Every row gives one point. A path goes straight from each point to the next, and from the last back to the first. The post is the endless flat space through its rows: a point in 2 columns, a line in 3, a plane in 4, and so on, so that a path can go around it. How many times does the path go around the post? Going back the other way cancels.
In the rows, 128 means zero.

Post (1 x 2)
[[103 125]]
Path (25 x 2)
[[132 149]
 [132 130]
 [154 149]
 [ 85 164]
 [ 86 117]
 [107  83]
 [154 129]
 [124 165]
 [ 92 146]
 [ 90 137]
 [100 165]
 [ 58 131]
 [ 85  81]
 [131  90]
 [134 155]
 [ 86 175]
 [ 42 121]
 [100  96]
 [121 104]
 [119 136]
 [ 97 186]
 [ 68 154]
 [ 77 120]
 [ 72  80]
 [138 119]]
Times around: 4

Post (7 x 8)
[[188 135 131 176 188  49 118 125]
 [119 128 113 116 120 168 100 146]
 [147  97 136 155 138 100 124 107]
 [ 97 167 143 104 151 134 158 148]
 [ 87  96 148  65 128 110 101  99]
 [ 95 117  58 144 111 103 123 143]
 [160 127 173 153 125  78  92 119]]
Path (27 x 8)
[[141 157 148 138 204 117  80 127]
 [110 109 146 173 117  98 148 158]
 [110 103 145 123  96 101 151 160]
 [186 113 116 185  68  88 100 154]
 [219  68 153 101 180 128  61 147]
 [ 99 120 142 112 146  86 127 126]
 [ 95 163  94 153 177 112 113 148]
 [124 177 188 151 112 130 109 118]
 [152  69  70 113 139 169 101  73]
 [128 107 141 129 127  44 129 104]
 [158 149 166 121 141 131 107 159]
 [147 154 174 163 137 162 133 193]
 [123  77 103  73 124  28  87 140]
 [168 141 103 127 133  66 103 130]
 [204 166 162 218 122 136 109 124]
 [ 80 200 113  90 243  93 121 137]
 [128 131 127 180 170 166 113 152]
 [128  97 164 120 135  64 103 118]
 [128 111 106 100  94  85  82 150]
 [181 105 125 138 174 133 118 108]
 [169 130 126 180 132 160 123 121]
 [ 59 118 112 183 104 113 168  98]
 [ 98 155 162 115 133 110 128 150]
 [138 163 169 155 129  57 145 154]
 [133  62 127  82 181 143 153  82]
 [160 167 109 145 176 138 158 150]
 [105 135 100  97 142 137  70 110]]
Times around: 2

Post (13 x 14)
[[199 122 115  84 124 148 127 143 131 108 114 143 126 136]
 [ 74 115  79 142 141 140 111 152  85 105 117 157 106 121]
 [ 98  84 141 101 130  85 159 129 161  82 110  72 104  62]
 [135 165  99  90 158 146 133 170 147  81 157 221  88 158]
 [127  99 141 118 130 125 115 111  91  98 183 108 106 114]
 [172 170 109 128 135 117 148 127 191 125 129 106  92 152]
 [105  92 102 165 144 141 174 138 118 136 110 129 111 155]
 [197  99  86 132 141 161 108  78  92 113 144 180 111 118]
 [ 55 132 150  62 140 134 154 152 167 115 135 153  89  81]
 [148  72 123 160 138 107 113 110 154 159  91 163 126 138]
 [141 150 120 125 200  98 144 133 105 131 180 106  85 140]
 [101  86 128  80  77 149 134 165 124 141 147 122  80  69]
 [ 88 116 140 117  78  61 183 154  82 177 100 140 112 106]]
Path (22 x 14)
[[127  91  95 111 101 129 176 122 165 126 143 110  94 137]
 [134 118 117 123 137 204 111 101 158 194 120 168  84 153]
 [ 75 132 133 148 192  77 130 184 110  95 111 140  78 109]
 [131 147 121 129  82 156 177 160 146 180 154 165  72 129]
 [102 129  67 123 132 130 169 116 184 137 127 159  89  59]
 [ 87 114 132 117 130 102 185  98 106 158 101 157 152 117]
 [125 109 119 131  95 108 131 139  39  95 204 154 143 111]
 [ 90 158 113 109  97 149 130 120  83  83 169 187  70  74]
 [105 187 115  61 195 125 128 152 161 100 130 102  59  72]
 [147 116 116 113  77 138 149 125 140 161 174 150  70 130]
 [109  71 164 131 117  66 166 151 164  99 118  77 147 158]
 [126 111 138  30 157 151 231 188 196 117 122 142  83  49]
 [158 172 126 120 140 131 109 171  70  98 119 219 136 159]
 [104 132 109 111 146 142 179 139 171 115 104 135  72 126]
 [ 70  84 123 110 159  92 147 166 139 188  45 110 121 159]
 [ 60  88 110 127 174 135 156 122 147 138 157  92  96  98]
 [197  99 127  93 165 149  86 119 119  95 180 120 131 107]
 [110 126 111  92 201 154  68 184 111  97 105 191 127 131]
 [ 76 138 128 142 146 112 154  90  98 133 137 155  91 116]
 [116  98 115  53  64 119 138 175 125 129 120 158  87 103]
 [137  89 139  92 159  97 142 118 135  72 156 155 153 136]
 [ 89  97 161  65 156 135 209 177  93 132 164 215 131 136]]
Times around: 2

Post (17 x 18)
[[120 192 100 106 156 142 134 146 121 157 123 143 123 121  97  80 156 116]
 [132 105 131 123 141 128 158 109 122  73 116 127 158  93 121 129 156 129]
 [ 96 143 153 103 119 117  89 143 152 134 116 109 168 148 114 168  88 137]
 [148 107 124 153 111 143 123 140 116 115 135 129 165  89 109 157 146 113]
 [ 99  89 146 124 152 127 116 159 126  82 122 105 140 162 107 172 114 153]
 [164 172 137 121 123 145 182  90  88 144 125 126 144  82 102 122 167  94]
 [147  82 147 130 142 126 151 135 126 108 133  98 160  75  90 120 131 132]
 [168 193  77 125 137 127 159 136 110 169 119 134 129  98 110 126 146 139]
 [102  70 120 129 143 149 135 119 165 154 127 135  92 136 131 141 129 137]
 [164 110 146 154 138 142 163 117 116 115  96 117 163  87 130  98 146 108]
 [147  80 146 124 103 135 136  99 131  99 142  88 160 133 101 118 139 161]
 [109 178  96 137 148 135 114 157 139 160 175 147  95 144 136 133 103 141]
 [ 86 136 145 124 132 133  76 139 144 106 110  79 126 147 105 175 108 142]
 [120  83 149 132  75 112 155 130 101  78 105  95 145 109 123 155 136 132]
 [ 75  89  83 141 143 154 180 135 165 167 179 113 112 158 160 117 146 141]
 [ 82 106 163 128 132  91  96 147 127 115 134  99 132 154 112 159 132 177]
 [168 149 147 105 120 162 164 127 109 123 111 119 146  72 117 119 167 142]]
Path (29 x 18)
[[118 104 128 105 165 168 115 130 169 123 131 132 127  72 126 136 103 108]
 [135  67 158 167 114 123  82 137 144 149 173 134 150  81 146 164 105 184]
 [111 133 129 150 120 125 135 130 117  95 123 125 125  93  95 175 134 145]
 [110 135 145 113  91 147 138 108 137 147  83 104 119 109 130 181 160 129]
 [ 63 130 164  76 113 116 134 150 125  96 135  70  63 135 112 175 131 132]
 [118 124 114 126 132 152 159 145 124 150 115  82 155 155 133 123 158 142]
 [ 92 193 110  96 173 148 123 129 134 129 120 128 117 132 102  60 133 107]
 [178 151 141  99  94 196 122 103 101  86  91 140 166  94  87 141 129 136]
 [184 153 134 141 103 184 144  74 135 148 122 163 158  58 115 128 153  85]
 [151 167 131 126 125 163 149 131 162 164 110  91 151 116 130 136 113 112]
 [113  89 133 136 149 157 132 145 120  74 107 109 143 137 131 136 154  97]
 [145 103 135 107 131 107 119  93 115 146  85 116 129 125 123 174 122 143]
 [119 116 129 114 129 141 107 163 107  84 130 139 104  79  89 207 100 137]
 [109 143  74 151 112 159 190 177 105 121 142 132 123 161 141 153 114 148]
 [116 115 168  92 126 145 141 100 171 110 134 112 176 117  99 102 134 139]
 [141 165  89 157 161 118 122 178 136 163 187  98 142 122 100 107 150 137]
 [128 121 152 125 122  76 151 117  87  88 118  83 129 108 129 116 173 160]
 [ 84 129 130 130 136 136 110 139 141 128 149 120 151 130 158 171  75 125]
 [110 122 162 111  40 143 169 100 100 127 120  87 130 118 110 128 123 145]
 [110 116 123 119 134 160 133 168 166 113  78 125 185 102 137 156 132 130]
 [100 140  80 140  71 121 163 107 154 156 146 100  99 149 131 169 134 108]
 [ 83 196 106 111  77 100 162 126  91 141 126  78 133 113 111 171 157  87]
 [ 99 107 136 134  98 136 128 145 118 127 141 111 143 162 142 139 132 130]
 [113 110 121 102 182 141 127 175 124  80 138 135 116 146 116 101 173 219]
 [125 118  88 138 170 129 108 183 132 124 131 103 146 104  96  79 130 153]
 [157 124 135 100 122 123  88 166 135 249 193 143 145  98  57 124 118 138]
 [109 145 117 100  93 110 144 138 134 155 135 101 151 144 133 156 148 140]
 [123 127  80 161  96 114 110 158 138 111 131  77 169 140 106 171 118 111]
 [123 117 103 116 114 109 107 143 125 120 151 104 111 131  82 136 118 123]]
Times around: 4

Post (17 x 18)
[[101  68  84 174 105 103  99 182  70 168 105 150 116 163 113  97  83 145]
 [169 134 123 150  90  97 133 157 115 119 142 153 101 133 117 146 151 100]
 [173 106 165 100 135 192 184 126 144 127 129  91 167  89 127 119 132  63]
 [203 167 141 124 162 150 143 144 142  99 177 137 153 144 143  90  92  79]
 [111 109 148 147 138 124  94 145 154 147  86  78 139 131  64 113 154 101]
 [160 104 149 119 100 159  85 107 132 129 102 163 163 156 104 123 107 111]
 [141 184 132 165 182 171 156 121 146 138 114 120 132 111 122  95 135 128]
 [169 128 102 133 154 132 136 104 119 169 150 143 113 142 114 130 133 120]
 [167 117 109 122 136  70 168 122 148 110 126 160 148 111 152 126 140 118]
 [208  90 112 136 121 103  80 132 140 161 159 131 102  97 150 139  61 117]
 [150 157 115 184 117 160 213  90 151  76 139  96 180 144 110 144 143 144]
 [145 137 136 134 113 179  77 126 107  87 178 131  92 113 102 163 131 120]
 [129 140 111 157 134 110 149  93 171 139 116 137 117 124 121  73 139 123]
 [106 125  92 105 119 132  88 155  85 155 100 131 121 114  72  96 121 142]
 [165 141 161 102  99 121 154 123 136  89 126 107 109 117  91 169 114 106]
 [158 119 153 132  99 106 111 123 119 130 150 128 140 146 129 119 126 139]
 [134 140 116 202 101 108  88 113 119 124 145 105  95 135 167 144 108  98]]
Path (23 x 18)
[[173 207  87 184 162 149 170  95 125 110 118 162  92  86 137 167 106 108]
 [122  68 163  99 104  84 146 127 117 142 115 118 168 134  87 135 146 168]
 [127  91 130 122  71 119  81 137  92 172 103 155  93 135 138 143  84 146]
 [167 140  92 129 189 147 201 168 142 165 163 115 142 131 134  84  90 107]
 [175 134 141 126 110 187 141 115 152 124  95 147 139 130 126 161 108 109]
 [216 194 106 102 126 104  99  88 155  58 154 201 145 124 159 115 125 141]
 [154 143 114 144 131 112 124 146  92 105 146 160  97 101 150 140 116 115]
 [158  89  73 149 150 102 172 146  91 159  63 118 129 118 136 203 124  70]
 [163 132 118 123 104 134 106 149 142  87 142 130 139 172 137 109  77 112]
 [175  70 101 194  81  64 143 164 137 163 177 129 128 168 127 122 118 120]
 [180  79 181 103 120 113 122 165  87 173 143 109 145 153 120 127 132   7]
 [156 130 140 157 132 147 130 155 102 176  62  66  84 123  77 137  85 119]
 [167 159 181 105 114 138 147 134 133 120 143  70 116 145 111  99 159  80]
 [171 115 160 124 157 151 109 128 158  66 126  84 226 137 122 104 122 111]
 [143 100 161 117  76  97 122 110 116 157 125  35 110 102 114 186 110 144]
 [134 157 127  66 130 162 154 122 130 139 171 128 143  67  92  98 165 123]
 [173 121 166 228 132 179 123 103 194 118 201  96 137 168 185 126 129 103]
 [187  13 132 203  89 180  76 120 174 119 147 131 126 185 141 109  29 117]
 [139 138 152 150 101 147  83 117 138 129 180 120 104 133 115 128 167 146]
 [105  79 170 151  94 160  78 132 133 128  72 127 164 151 115 117  69 100]
 [ 73 134 108  89 100  97  74 156  97 197  69 104 171 110  50  76 194 198]
 [126  48  63 110 112 105 112 137 118 169 188 140  89 118 118 168 167  79]
 [161  91 127 141  77  87 110  86 130 165 121 141  97 123 127 156 107 104]]
Times around: 1

Post (17 x 18)
[[ 57 170 197  60 121 151 140 115 124 121 119  80 138 130  96 133 141  53]
 [136 193 146 126 148 142  93 102 127 135  87 135  49 160 121 128 128 134]
 [118 140 151 100 159 120 135  95 142 154 142 154 128 156 150 110 107  97]
 [131 152 174  91 113 143 130  61 126 127 102 105 102 141 150  95 126 181]
 [ 88 120 210 110 175 142 108  86  77 182 121 133 102 166  83 158 132 149]
 [136  89 148 113 127 124 180 147 155 143 162 142 107 118 110 112 148 114]
 [139 117 200 152 159 124 139  86 133 131 172 157 110 164 105 151 152 155]
 [101 147 122 151 129 126 109 133  92  87 125 142 143 132 111 114 110 147]
 [155  40 163 129 132 116 160 121  98 128 107 166 139 114  60 120  79  95]
 [164 117  83 106 139 120 137 143 150 108  68 109 176  71 135  96  86 133]
 [ 99 249 149 148 116 182 111 115  92 106 129 121  89  98 104  83 166  95]
 [124 134 150 176 110 135 139 152  63 116  87 145 152 128  89 112 145 120]
 [120  89 186 130 173 163 110 113 104 136 104 111  93 153 128 137 152 128]
 [167 106 150 159 147 146  82 107 166 157 108 140 102 189 145 110  94 171]
 [125 143 102 114 137 125 117  99 111 129 142 122 167 177 116 118 108 110]
 [197 103 133 162 127 138 106 152 141 138 145 150  97 139 162 150  99 133]
 [124  96 207  96 111 129  68 139 141 122 156 109 125 146 129 140 170 107]]
Path (28 x 18)
[[195  87 114 167 103  94 202 161 109  88  95 144 138 105  87 142 118 109]
 [156 143 154 131 143  86 119 123 108 131  76 175 132 158 148 111 119  85]
 [118 149 172 104 144 158 112 109 116 136 146  96 143 186 122 145 159 102]
 [128 135 226 100 129 138 124 115 183 143 103 170  79 162 137 137 120  65]
 [104 135 178  85 125 123  85  72 104 126 113 107 147 203 129 169 164 147]
 [138  72 187 141  89 160  89 176  91 113  94 110 123 140 119 133 174 162]
 [157 184 153 108 135 170 120  83  88 163 114 146 115 151  96  95  61  98]
 [114 140 163 173 168 148 137 143 153 136 204 140  90 126 111  70 158 125]
 [ 77 127 192 162 139 141  92 156 165 121 194 111  78 139  79 122 224 117]
 [170  35 142 116 151 106 116  96 152 105 142 163 143 117  97 153  81  91]
 [124  49 158  97 131 136 194 125 115 150 128 119 122 185  90 169 153 138]
 [154 129 238 124 100 147 126 131 118 108 166 158  85 100  86 104 142 140]
 [127 177 222  97  59 135 119 146  85 103 127  92  68 130 108 106 194  97]
 [ 76 173 168 114 173  88  73 105 146 114 111 143  83 169 102 143 146  98]
 [105 102 237 113  77 143 144 131  93 145  52 130 100 108 101 112 118 101]
 [ 92 205 180 143 123 149  97  86  36 109 120 169  94 114  62 109 177 126]
 [101 190 135  80 191 124 112  79 164 113 104 156 122 138 112  74 112 109]
 [172 143  94 171 149 119 108 105  84 128 131 149 177 141 120  65 132 170]
 [106 187 183 146 138 105 116  99 110 134 110 142 102 166 136  99 147  77]
 [138 143 143 178 129 131  92  85 144 139  59 136 119 150 137  79 116 144]
 [142  91 190 113 143 194 164  99 182 161  66  73  90 154 125 123 151 155]
 [167 136 169 102 123 143  42 136 157 119 142 161 122 135  84 117 102 138]
 [117 132 147  95 143 151 107  79 127 111 142  99  96 176  99  98 136 135]
 [ 67 166 166  95  99 121 117 124  65 114 104 110 117 117 146  98 128 143]
 [180  89 145 117  86 104 125 109 158 184  56  87 148 150 125 119 145 111]
 [177 115 121 154 148 149 134  85 194 155 133 145 121 163  99  93 142 115]
 [ 82  68 239 115  85 179  95 145 111 111 155 117  47 168 150 127 190 111]
 [ 65  96 238 120  99 115 120 158  98 127  89 158 136 107  45 142 105  60]]
Times around: 3

Post (17 x 18)
[[178 180 135 142 137 145 144 172  86 126 156 135 168 125 145  84 130 156]
 [173 123 154 138 144 147 145 129 118 109 112 135 125  98 118 154  81 148]
 [137 129 171 136 116 134 128 180  56 180 163 149 128 178 154  85 119 166]
 [128 125 100 156 126 102 127 135 157 127 133 142 135 147 121 146 116 156]
 [145 160 145 109 141 124 122 153 115  80 142 115 169 138 189 140 157 147]
 [151  66 112 136 116 144 150  88 159 129 128 122 110 141 140  86 147  97]
 [115  99 100 111 146 135 135 171 105  52 173 180 154 109 132 143  78 122]
 [165 150 119 157 103 223  72 132 135 115 117 161 136 151 132 124 116 177]
 [102 119 151 123 149 109  76 134 147 151  96 135  80 123 168  94  85 130]
 [123 116 117 157 128  79 117 146 131 190 142 158 188  87  96 152 118  99]
 [120 147 125 126 131 160 153 106 152 126 134 139 130 131 145 130 172  87]
 [132  91 212 129 132 178 114 124  98 162 142  96 138 151 110  99  73 160]
 [114 137 188 189 173  59 118 181 168 183 141  96  94 115 150 113 106 148]
 [173 154  86 155 163 164 141  95 105 128 135 137 118 140 102 127 168 149]
 [134 139 159 116 129 155  92 110 105 146 152 132 125 212 137 150  99 104]
 [112 106 130 138 151  70 114 162 162 112 138 175 146 147 199  97 121 144]
 [124 101 121 127 149 131 125 162  96 114 152 160 126 191  96  85 151 113]]
Path (28 x 18)
[[108 174 124 114 246  65 136 148 119 166 186 134  49 165 217 115 146  73]
 [104 109 156 128 170 117 109 143 158 117 143 159 110 192 109 136 118 134]
 [128 138 154 178 143 126 114  99 144 147 163 103 139 185 118 112 139 184]
 [157 144 167 179  99 116 186 133 131 158 103 110 104 110 130  87 135  94]
 [143 182  88 145 124 191 149 166  57 176 148 159 125  95 105 132  84 165]
 [126  94 189 139  74 198 163 177  96 188 192 120 140 188 125 135 148 151]
 [147 127 152 142 140 147 120 139 137 141  81 138 142  51  90 138  89 191]
 [165 154 189 152 103 187 106 122 176 110 118 124  97 209 185  94 135 176]
 [159  55 146  87 171  89 136 141  66  61  89 105  79 118  97  93 141  66]
 [142 129 151 134 140 107 125 159 125 132  99 121 117 123 157 105  67 145]
 [109 151 147  97 211 102 101 158 101 124 120 137 105 140 175 129  80 157]
 [ 93 103  60  93 127 141 112 136 128 107 186 185 117 177 136  36  56 176]
 [ 95 177 109  92 147 107  90 129 105 120  99 168  96 124 155 105 124 129]
 [176 112 156 104  84 104  98  92 106 138  97 176 133 171 194 102 101 141]
 [ 87 102 167  99 151  73 104 137 114 156 120 128 138 125 109 130  83 124]
 [104 196 112 107 127 139 149  91  97 130 133 172  91 126 179 138  92 124]
 [127 101 161 153 122 159 118 100 181 142 122 119 187 112 145 109 152 111]
 [172  86 172 139 136 198 105  96 142 150  93  90  70 187 103  89  99  82]
 [181 147 120 127 108 135 156 163 119 151 145 190 128 173 166  73 114 125]
 [125 134 113 130 178 104 124 131 157  86 136 135 197  73 125 114 176 141]
 [195 126 157 101 153 182 134  62 115  83  74 127  91  88  96 116 111 159]
 [135 134 117 185 131 217  75 114 142  87  94 164 133 125 114  94 122 186]
 [171 134  25 146 116 152 156 122  99  78  89 208 194  84 134 235 226 111]
 [121  95  74 126 181 166 126 147 121  79 169 144 179 130  74  96 188 105]
 [132  83 157 156 132 100  45 137 249 107 132 108 117 228 175 112 175 126]
 [145 171 135 111  94 137 133 114 129 103 111 177 124 164 174 105 171 148]
 [105 155 198 190 157 106 100 183 133 156 143  97 116  35 159 165  91 161]
 [108  89 107 148  99 170 145 180 146 137 151 162 145 105 124  68 106  98]]
Times around: 5

Post (17 x 18)
[[107 137 211 101 108 166 110  98 132 133  97 157  92 130 150  67  68  64]
 [ 90 105 127 139 119 169 129 126 131 147  78 146 120 169 153 154 116 145]
 [110 140 136 152 129 138 105 143 143 115  95 141 103 146  79 116 138 122]
 [179 117 107 161  55 131  95 141 112 130 146 173  77 128 103 151 162 125]
 [143 181 127 190 111  67 141 170 140 118 120 122 114 106 107 154 100 142]
 [113 125  69  98  96 102 118  74 176 144 153 204 115 138 149 138 150 144]
 [175 126 162  49 133 108  40 140 129 122 147 119  96 140 129 139 102 143]
 [ 92 159 137 151 111 137 131 146 166 143  99 131 146  96 144 116 135 149]
 [ 81 105 124 124  83 118 130 116 138 129  83 149 112 118 118 139 128 137]
 [146 103 118  81 128 193 109 147 139  99 112 134 117 158 132 108 122 119]
 [119 145 130 156 147 124 106 133  91  91 113 112 146 131 115 127 140 127]
 [ 79 101 147 123 140 177 154  73 155 102 118 121 126 148 137 146 135 133]
 [118 111 214 124 120  98 131 140 130 106 105 189 106 153 137  58  95  83]
 [126 115 106  81  94 154  88 103 136 170 189 110 130 180 110  38 153 154]
 [ 87 107 136 134 131 145 152 123 129 145 156 131 167 125  67 161 116  96]
 [ 94  90 149 153 157 161 119  94 101 119 111 150 144 121  77 122 108 143]
 [122 102 112 114 149 122  76 105 154 162  99  88 137 140 132 106 123 134]]
Path (31 x 18)
[[158  87 153 101 139 140 133 118 102  81 162 170 167 117 103 111 159 106]
 [139  87 146 108 142 162 183 116 166 121 143 149 127 134 126  98 105 118]
 [137 132 190 126 216 124 102 130 107  68 177 148 111 169  51 133 135 111]
 [103 144 120 144 132 121  98 148 182 154  85 105  75 154  86 157 153 163]
 [ 69 201 105 146  98  96 164 105 155 136 167 128 140  74 186 167 137 102]
 [178 117  99 131 155 131 122 126 179  77 137 119 115 108 143  86  92 163]
 [137  95 122 127 113  46  71 130 123 144 101 188 122 168  80 155  66 169]
 [150 132 168  54 112 126  82 146 177  96  71 127 117 133 113  82 134 107]
 [115  58 151  71 139 124 129 106  61  71 113 109 161 178 167  83 192 177]
 [135 144 188 109 159  78 112 140 128  35 137  95  31 186  67 106 122 167]
 [122 135 123 158 111  94 133 107 138  93 185 145  98 109 126 132 120 138]
 [ 88 146 128 147 150 173  67  98 166 165 127 109 144 149 120  96 137 178]
 [ 77 157  99 122  80 221 165 135 181 157 141 148 158 142 129 107 119 159]
 [154 101 139 133  77 128 110 151 151  89 117 150 123 139  90  99 148  90]
 [ 86 108 101 143 101 141 121  62  98 163  92 152 124 167 139 107 120 150]
 [102 118 171 163 141 135 183 136 122 154  92 127 101 183 134 157  98 122]
 [ 84 112 165 195 193 124 157 130 125 121 125 187 116 127  90 217  79 160]
 [ 60 101 167 146 187 188 102 127  95  83  30 144 120 158 129 149  74 140]
 [103 149 132 163 154  91 128 189 127  86  87 110 151  94 102 147 145 100]
 [116 174 158 249 158 109 146  98 144 127 148 109 134  89 165 164  99 115]
 [155 106 109 160 123 109  57  69 153 140 136 106  98 144  64 102 121 121]
 [150 153 158 129 126  71  43 132 145  83 136 105 104 134  86  73 118 118]
 [125  78 154 133 135 148  97 140 127 129 119 126 134 129 164  74 117 129]
 [103  97 150 150 170 184 143 107 138 136 186 163 155 132  99 142  79 149]
 [131 175 167 142 119 170  52 154 151  78  93 128  64 152  81 101 162 172]
 [167 101 126 106 119 113  53 165  95 136  72 135 162 193 128  86 132  91]
 [151 225 150 151 171 164  87  78 129 103  78  85  86 109 118 171 109 146]
 [110  90 200 109 144 109 164 107 124 107 114 129 109 151 174 113 147  96]
 [106 128 116 109 114 120 117 118 151 156 161  85 143  94 134 146 111 139]
 [144 155 138 176 101 179 117 146 203 190 183 116 121  96  83 128 116 192]
 [139 151  98 145  93 103  45  82 123 158 122 160 123 121 103 157 126 138]]
Times around: 4
